Each row is a point. The ring and each string are closed loops that go straight from each point to the next, and from the last back to the first. Before rounding, they use only three directions, however many columns there are. Count how often each string passes through the ring. Passing back the other way cancels.

Ring (6 x 4):
0:  233    5  203 -146
1:  110  278  106 -171
2: -186  339 -108  -86
3: -341  105 -198   22
4: -224 -283  -19   80
5:    6 -330  136   13
String (28 x 4):
0:  153 -512  129    3
1:  152 -385   -3  -32
2:   54 -192   -5  -43
3:  -49 -138  143  -12
4:  -75 -173  263   11
5:   17 -101   11  -50
6:  242 -342  -17  -76
7:  258 -411  229  -55
8:  289 -408  356  -62
9:  434 -392  100 -129
10:  274 -205  -71 -122
11:   24  -51  135  -60
12:  -15  -23  363  -43
13:  263 -137  367 -117
14:  400 -183  265 -160
15:  220  -95  382 -110
16:  -25    2  273  -49
17:   81  -59   23  -83
18:  -38   -7   92  -49
19:  -44  -32  445  -27
20:  159 -195  445  -61
21:   26 -125  326  -35
22:  -17  -62  108  -43
23:  249 -315   14  -84
24:  173 -268   -2  -68
25:  -57  -32   59  -38
26:  -94 -104  214   -1
27:  -62 -321  368   46
Times through: 1

Ring (6 x 9):
0:  134   50 -278   38  269  -66  -43   51  -67
1:  -11  274 -372  164   -6 -142  -56   54   27
2: -348  332 -104  213 -201 -131   93  -19  170
3: -472  160   37  186  -99  -71  184  -52  165
4: -370 -116   73   89  195    8  202  -48   55
5:   31 -135  -61  -26  397    8   62    7  -68
String (13 x 9):
0:   53   91 -573  180  171 -121  -97   96  -82
1: -105  158 -428  203   46 -123  -28   58    2
2: -190  125 -248  168   47  -92   43   20   40
3: -140  355   33   86 -109 -111   66  -28  150
4: -363  484  142  156 -323 -137  136  -65  264
5: -628  276   44  263 -277 -106  213  -66  242
6: -664   14  -63  274  -72  -54  233  -47  146
7: -486 -112 -217  237  114  -36  164   -5   37
8: -505 -369  -92  161  338   47  234  -26  -23
9: -139 -263  135  -47  441   63  173  -40  -38
10:   54  -83  138  -96  377   23   96  -28  -24
11:  -69   72  -39   39  168  -46   67   -7   28
12:  -43   26 -281  106  202  -67    8   38  -33
Times through: 0

Ring (10 x 14):
0:  593  -61 -131 -124  -35  125 -196  207  106  -72   26   35  -85   66
1:  447  267 -134  -33 -119  168 -118  122  233 -127  -27   23  -77   60
2:  180  435 -105   44 -173  187  -31   18  269 -130  -70   -9  -40  -18
3: -109  433  -97   99 -190  193   35  -74  233 -107  -94  -68   16 -137
4: -359  258  -70  110 -165  173   71 -132  123  -45  -93 -120   72 -267
5: -427  -56   63   33  -90  105   57 -112  -45   78  -57  -89   87 -329
6: -291 -269  187  -62  -26   47   11  -39 -144  164  -17  -11   58 -291
7:  -60 -400  230 -142   22   15  -54   51 -181  192   20   52   15 -211
8:  301 -428  121 -193   45   28 -152  166 -132  127   52   74  -39  -82
9:  535 -283  -45 -174   17   79 -204  217  -13   12   51   51  -71   16
String (19 x 14):
0:  339 -578 -205 -153   61   89 -220  183 -136   14   67  -92    7 -138
1:  655 -576   26 -269   95   24 -264  292 -139   92   99   93  -86   26
2:  550 -361 -329 -125   18  139 -252  221    5  -96   56  -94  -32  -31
3:  324 -124 -220  -62  -44  146 -155  125   63  -80    9  -72  -17  -69
4:  246   52  103  -89  -69   91  -75   92   74   30  -12   84  -56  -26
5:  478  253  139 -105  -97   99  -95  143  182   -9  -17  166 -119  109
6:  548  482  -92  -22 -159  180 -106  130  330 -158  -44   81 -116  144
7:  333  546 -248   68 -197  231  -66   49  361 -223  -74  -41  -57   44
8:   87  738  210   46 -228  149   69  -35  335  -47 -109  149  -83   39
9:  -51  421  128   33 -170  136   47  -46  195  -12  -83   57  -25  -83
10:  -91  250   91   18 -136  126   28  -40  122    8  -66   18   -1 -134
11: -493  469  189  115 -205  138  160 -190  154   34 -125   -6   50 -250
12: -724  202 -184  198 -183  204  132 -246   76  -59 -120 -261  162 -444
13: -505  -63 -184  105 -109  167   45 -145  -14  -22  -68 -230  136 -398
14: -447 -268 -256   72  -63  158   -5 -105  -83  -17  -39 -267  147 -418
15: -562 -373  370  -71   -8   -2   79 -107 -253  281  -23   15   93 -396
16: -155 -180  539 -155  -15  -32   34    7 -152  289   -9  201  -21 -170
17:   27 -119  308 -125  -31   27  -26   49  -63  166   -6  129  -30 -117
18:  108 -237 -111  -65  -26  112 -109   73  -31    3    7  -72   18 -162
Times through: 0

Ring (9 x 14):
0:  231   10  254  116    9 -428   65  -52 -148  358  -43  259 -121  113
1:  231  317  106  201   39 -351  102  130 -263  515   24  179  -23  108
2:  131  416 -101  190   42 -213  109  228 -271  463   52  104   40   92
3:  -74  373 -350  121   34  -19   85  274 -195  216   57   14   81   67
4: -251  244 -428   65   31   81   36  247  -93  -65   45  -36   70   53
5: -415  -44 -290   10   29   70  -52  104   66 -441    0  -34  -16   53
6: -367 -218 -122  -17   16  -32  -72  -20  118 -484  -41   35  -88   64
7: -176 -331   64  -33   -7 -194  -46 -137  102 -304  -83  154 -154   81
8:   72 -253  208   11  -14 -353   12 -158   -2   41  -88  250 -170  100
String (14 x 14):
0:  176 -144  484  134   24 -520    1 -156  -71  165  -66  279 -195  126
1:   79   61  479  235   70 -477  -24  -30 -116  112   -8  187 -142  126
2:   14   18  105  103   24 -276   21    9  -85   92  -22  155  -85   96
3:   72 -111  -17   -2  -22 -243   57  -53  -58  150  -62  208  -97   86
4:  175 -382  -52 -146  -85 -271   89 -209    9  195 -137  318 -160   82
5:   53 -519  162 -117  -60 -331    6 -289  100  -80 -149  305 -224   92
6: -216 -404  342   32   24 -313 -112 -207  145 -454  -87  164 -218   99
7: -258 -489   81  -84  -18 -175  -81 -209  186 -486 -110  157 -191   77
8: -388 -135  287  157   86 -216 -150  -27  100 -577   -7   20 -138   95
9: -255  -34  151  136   64 -199  -79   22   19 -318   -2   50  -95   91
10:  -89 -174 -104  -34  -18 -143   18  -46   15  -80  -61  149  -91   74
11:   21 -390 -230 -185  -87 -130   70 -163   58   19 -127  246 -125   64
12:   99 -440 -148 -191  -96 -199   80 -214   53   89 -145  296 -154   72
13:  260 -546  151 -163  -98 -403   76 -338   45  203 -179  403 -237   96
Times through: 2

Ring (8 x 14):
0:  142  194  170 -177  -72 -144   96   67   17   64  396  -24 -218 -208
1:  206  396 -112    0 -147 -230  202  136  274  102  263 -131   55    1
2:  192  323 -284  163 -140 -200  242  132  313  111   64 -117  199  137
3:  131  133 -219  186  -72 -161  218  115  136   98   19  -55  175  106
4:   14 -258    0  126   55  -11  113   19 -218   53  -17  115  -42  -42
5:  -16 -452   13   92   69  210   23 -140 -235   14 -159  259 -266  -77
6:   13 -393   25   26   34  259   -5 -186 -149    5 -132  271 -368 -106
7:   64 -159  144 -113   -7  112   12 -100 -104   21  131  165 -381 -197
String (25 x 14):
0:  140  196   13  -22  -71 -191  161  115   59   84  267  -60  -18  -76
1:  224  508  -74  -26 -155 -348  236  216  271  119  384 -205  129  -17
2:  283  687 -185   -5 -222 -387  274  237  460  136  384 -269  197   52
3:  244  454 -288   78 -201 -164  219   90  463  106  116 -127   93  112
4:  191  242 -257   94 -151  -38  168    9  348   82    6  -23   -7   90
5:  129  116    6  -28  -67  -94  125   47   62   68  196    1 -106  -82
6:  111  103  163 -125  -37 -143  103   75  -63   63  344   -5 -173 -190
7:   98  117  410 -306   -8 -200   57  102 -214   52  589  -12 -320 -369
8:   87   21  420 -338   -8  -66    1    4 -205   29  515   71 -465 -394
9:   88 -124  128 -152  -39  173  -13 -152  -16   13  117  185 -466 -205
10:   84 -166  -39   -8  -44  203   24 -159   48   21  -62  192 -339  -76
11:   86 -135  -89   48  -44  147   61 -114   59   35  -77  155 -234  -29
12:   65  -91  119  -51    3  -28   77    7 -134   47  179   84 -200 -154
13:   21 -273  250 -140   46  108   -9  -93 -263   12  171  196 -417 -261
14:    9 -334  298 -182   56  170  -46 -140 -296   -2  168  242 -515 -304
15:   34 -331  173 -146   12  288  -64 -226 -142  -12   26  285 -567 -237
16:   85 -174   23  -74  -46  238   -8 -190   37   10  -19  216 -438 -132
17:  108  -35  -26  -21  -60   83   65  -77   72   41   46  111 -249  -77
18:  101    7   45  -41  -41  -28   92    2   -7   53  160   57 -181 -112
19:  102   42   99  -71  -34  -87  100   42  -46   59  241   28 -164 -144
20:  138  266  320 -261  -49 -286  112  162  -97   75  604  -90 -192 -300
21:  217  561  265 -288 -127 -433  174  254   91  106  740 -224  -80 -266
22:  248  525 -144  -25 -192 -259  216  148  387  111  307 -173   63   13
23:  231  382 -344  130 -194 -105  213   54  469  101   14  -91   96  152
24:  138  128  -97   47  -82  -87  150   47  129   76  107   -8  -31   -6
Times through: 4

Ring (10 x 14):
0:  -33   82 -102 -218 -118  259  -71  109   52 -144 -133 -135   23 -260
1:  143   86 -264 -317 -232  229  -44  247  162 -282 -172    2  -59 -294
2:  204   72 -331 -318 -253  155  -83  304  241 -275  -71  111  -51 -190
3:  131   79 -276 -181 -236  141 -136  223  264 -172   44  142   23  -31
4:   10  102 -169  -21 -214  193 -159   86  235  -74   82   97   95   62
5: -188  123   10  169 -139  262 -188 -108  149   76  122  -19  198  149
6: -360  103  166  248   -4  256 -231 -225   41  229  198 -145  287  202
7: -448   63  246  210  124  203 -263 -240  -45  320  260 -237  328  197
8: -386   39  199   51  146  179 -229 -145  -79  246  187 -272  266   55
9: -260   52   94  -64   58  212 -165  -49  -46   98   54 -241  172  -85
String (30 x 14):
0: -532   -1  326   94  299  117 -294 -216 -167  408  318 -363  356  139
1: -583   11  368  193  300  129 -319 -282 -156  467  370 -352  401  228
2: -590   70  376  320  194  244 -282 -368 -121  427  285 -334  397  239
3: -338  111  155  194  -21  295 -190 -208   16  171  107 -184  247   99
4: -250   84   70   96  -25  218 -202 -101   61  132  146 -115  215   98
5: -209   57   29   30   -2  150 -223  -34   80  131  199  -78  207  113
6: -163  120   -3   82 -138  287 -147  -73  110   16   30  -71  152   25
7: -165   85   -9   50  -78  198 -194  -33  117   71  138  -43  178   92
8: -159   69  -19   40  -58  154 -218  -12  131   94  194  -18  191  134
9: -130   76  -38  -10  -79  185 -182   10  117   37  115  -42  152   47
10: -154   82  -27   90  -89  162 -225  -29  163   99  213   19  201  184
11: -178  142   -5  243 -188  275 -199 -132  201   81  151   39  212  224
12: -214  165   34  283 -204  342 -172 -188  170   72   83  -11  211  182
13: -222  142   47  202 -150  322 -163 -158  118   69   60  -68  196  107
14: -212   94   37   87  -65  232 -187  -82   85   92  117  -88  193   82
15: -271   54   84   78   37  151 -241  -84   52  189  233 -111  244  151
16: -329   29  133   80  114  105 -276 -100   15  264  306 -145  284  192
17: -234   54   56   15   22  162 -213  -46   43  136  173 -124  207   74
18: -404   13  205   72  192  102 -284 -136  -58  320  314 -231  310  167
19: -517    0  313   87  288  117 -291 -206 -157  396  313 -351  349  135
20: -449    1  258   -5  255  131 -250 -143 -157  310  227 -354  290   28
21: -258    8   82 -103  129   98 -224    4  -32  165  193 -199  204    4
22: -151   46  -16  -87   -6  147 -187   39   61   57  123  -99  151   -5
23: -126   88  -27  -77  -88  254 -121   13   56  -33  -28 -129  103 -113
24: -117   84  -39  -71  -88  232 -135   22   75  -23    6 -102  110  -78
25: -140   46  -20 -134   -6  166 -162   55   36   23   65 -133  125  -80
26: -175   25   15 -173   58  141 -170   57  -13   54   79 -186  136 -106
27: -232   53   77 -135   49  236 -128  -17  -72   40  -29 -276  130 -190
28: -278   89  121  -32   10  316 -111 -104  -76   48  -73 -298  146 -175
29: -463   31  278   30  216  208 -213 -188 -173  277  140 -389  275  -25
Times through: 2
String (27 x 14):
0:  205   98 -343 -187 -316  162 -113  257  322 -244    2  205  -14  -44
1:  115  114 -252 -149 -284  240  -85  171  238 -221  -77   90   -1 -115
2:  300   87 -424 -318 -343  146  -79  359  334 -339  -66  223  -82 -152
3:  347   31 -475 -426 -275   12 -128  466  353 -310   54  274  -79 -107
4:  286   95 -409 -305 -348  172  -68  338  320 -343  -94  202  -84 -171
5:  115  113 -250 -157 -280  241  -82  173  232 -224  -84   82   -4 -127
6:   -1   83 -152 -108 -163  189 -140  112  173  -88   34   24   74  -39
7:  -45   57 -118 -100  -94  129 -184  106  156  -12  130   17  116   30
8:  -73   93  -85  -36 -140  220 -147   38  141  -37   42  -21  110  -11
9:  -66  141  -94   85 -237  295 -132  -26  198  -60   10   31  115   44
10: -182  183   10  271 -251  384 -139 -181  179   16   11  -10  178  127
11: -234  135   59  185 -129  316 -164 -156  100   77   60  -89  198   92
12: -218   79   42   58  -33  205 -197  -66   71  107  138 -100  197   79
13: -472   48  260  241  158  153 -304 -247  -32  381  353 -210  366  285
14: -608   52  386  333  231  192 -319 -365 -113  480  369 -314  428  310
15: -473   84  275  238  106  264 -235 -284  -71  304  192 -280  321  151
16: -248  108   79   86  -61  294 -152 -122   32   74   29 -165  180   -3
17: -323  101  145  132   -6  289 -176 -176   -7  146   73 -210  224   37
18: -433   97  243  216   63  292 -208 -265  -57  249  133 -270  289  102
19: -252   99   80   88  -45  269 -169 -117   37   96   67 -154  193   27
20: -329   28  134   73  118  104 -275  -97   11  263  304 -149  282  186
21: -504   72  289  324  130  200 -301 -309  -25  396  342 -212  385  319
22: -436  167  236  443  -79  385 -211 -376   51  251  144 -161  323  258
23: -210  171   39  239 -208  382 -135 -184  134   28   -4  -63  179   83
24: -129   76  -39   -6  -81  184 -184   10  120   38  119  -38  154   53
25:  -57   65 -115  -19 -113  118 -213   75  199   27  198   71  150  135
26:  131   69 -289 -122 -232   82 -188  222  320 -114  167  221   65  108
Times through: 3

Ring (9 x 14):
0:   26    5   25  -10  144 -129   -6  154  -11 -177  -77   39   25   70
1:  251   40  205 -167  296   49   38  154  -20 -310  -53  224  138  -60
2:  346   28  285 -225  293  169  104    3   -1 -360   -6  258  176 -139
3:  182   19  264 -121  121  239  144  -70  -19 -215  113  179  123 -115
4: -128   16  144   73  -97  190  127  -13  -58   19  208   34   11    1
5: -311  -11   15  200 -233   77  103  -28  -54  135  211 -109  -76   95
6: -376  -66 -128  266 -301  -98   80 -137   -4  139  127 -262 -144  166
7: -278 -101 -199  223 -220 -253   45 -189   49   22  -14 -305 -144  183
8: -123  -53 -110  107  -24 -233    5   -7   26  -91  -76 -145  -65  140
String (24 x 14):
0:  -51 -163 -196  108 -139 -300   85 -457  142 -177 -127 -330 -104  111
1:  -83  -68  -52   86  -74 -119   72 -165   41  -98   -8 -143  -48   80
2: -283   26   -7  171  -94  -35   16  214  -79   92  112  -42  -59  139
3: -498  -75 -225  348 -361 -206   41  -84   -8  210  104 -345 -201  243
4: -426 -180 -282  344 -485 -225  137 -541  100  135   85 -512 -231  197
5: -201  -82  -55  162 -227  -34  124 -275   33   13  103 -209  -86   81
6: -270  -45   22  187 -279  112  153 -210  -18  106  226 -151  -76   58
7: -282   79  175  141 -132  261   96  233 -142  165  307   95   -2   41
8: -188   86  162   84   -7  168   47  320 -131   71  202  136   24   49
9:   38   -4  141  -20   29  110  110  -61  -12 -133   88   58   49  -27
10:  279  -37  240 -159  107  208  187 -309   49 -306   65  112  124 -151
11:  469  -58  324 -270  175  292  245 -484   92 -440   49  165  186 -249
12:   95  -35  113  -42   39   61  119 -168   27 -194   37   19   48  -36
13:  -85   40  131   39   18  104   64  153  -70  -32  124   87   29   27
14: -139  101  278   43  -28  353  116  244 -146   76  308  208   67  -33
15: -213   60  132  109  -68  159   69  215 -110   85  212   76    1   53
16:  -91  -57   27   83 -129   32  129 -227   23  -56   98 -108  -30   28
17:  -96  -98  -42  104 -169  -51  132 -345   64  -76   52 -196  -60   50
18: -133  -31    2  100  -86  -29   75  -60   -5  -34   67  -83  -37   72
19: -419  -13 -108  272 -236 -102   25  108  -60  179  130 -182 -132  197
20: -418   25  -75  256 -172  -89   -8  267  -96  186  130 -108 -111  202
21: -331 -200 -394  300 -334 -481   41 -454  144   -1 -129 -541 -235  258
22: -127 -160 -236  154 -172 -340   64 -405  130 -126 -124 -362 -132  151
23:  -19 -118 -106   67  -79 -199   85 -334  100 -174  -80 -219  -59   75
Times through: 1
String (24 x 14):
0:  -27   41  116    5   92   38   33  197  -60  -92   54  105   43   33
1:  404  -53  168 -225  263    9  113 -247   90 -453 -124  111  138 -120
2:  570   -8  308 -348  414  129  122 -157   67 -551 -118  280  229 -206
3:  407   69  356 -280  388  222   87  136  -32 -391   -4  367  223 -167
4:  684  -11  377 -419  461  204  158 -237   83 -624 -112  333  274 -271
5:  602  -47  288 -353  372  123  158 -328  108 -583 -127  221  220 -225
6:   64   24  146  -46  119   66   62   91  -32 -161   40  116   68  -11
7:  204  -46  106 -103  131   -5  100 -184   56 -297  -52   36   72  -49
8:  377   15  200 -234  370   -3   40   64   24 -425 -136  224  162  -88
9:  106   89  142  -94  323  -56  -58  465  -82 -213  -78  241  103   41
10:   71  -17  -47  -26  205 -273  -50  159   22 -249 -192    0   15  104
11:   56 -104  -76   16    6 -205   68 -275   97 -233 -118 -161  -27   58
12:  -61  -99 -113   87  -70 -213   60 -236   77 -141  -77 -204  -66   99
13: -219 -242 -403  248 -312 -510   70 -631  200 -102 -186 -575 -222  222
14: -430 -100 -266  318 -312 -297   24 -134   28  132   18 -374 -200  249
15: -269   19   -6  165  -97  -32   24  180  -71   81  110  -48  -58  131
16: -163  -50  -50  127 -114  -91   66  -93   11  -26   40 -139  -63  100
17: -244 -216 -323  250 -349 -367  108 -619  166  -46  -82 -520 -203  183
18: -392 -210 -407  341 -409 -456   62 -509  143   52  -84 -583 -258  266
19: -425  -49 -216  294 -229 -269  -14   71  -20  141   24 -272 -169  251
20: -245    1  -57  159  -68 -126   -1  168  -47   37   38  -83  -68  154
21: -236    6 -113  155    4 -251  -62  280  -45    3  -55  -86  -75  200
22:  -29   25   -6   18  164 -186  -52  292  -35 -144  -99   46   11  115
23:  -87  110  136   15  178   23  -42  519 -132  -40   52  206   56   78
Times through: 2
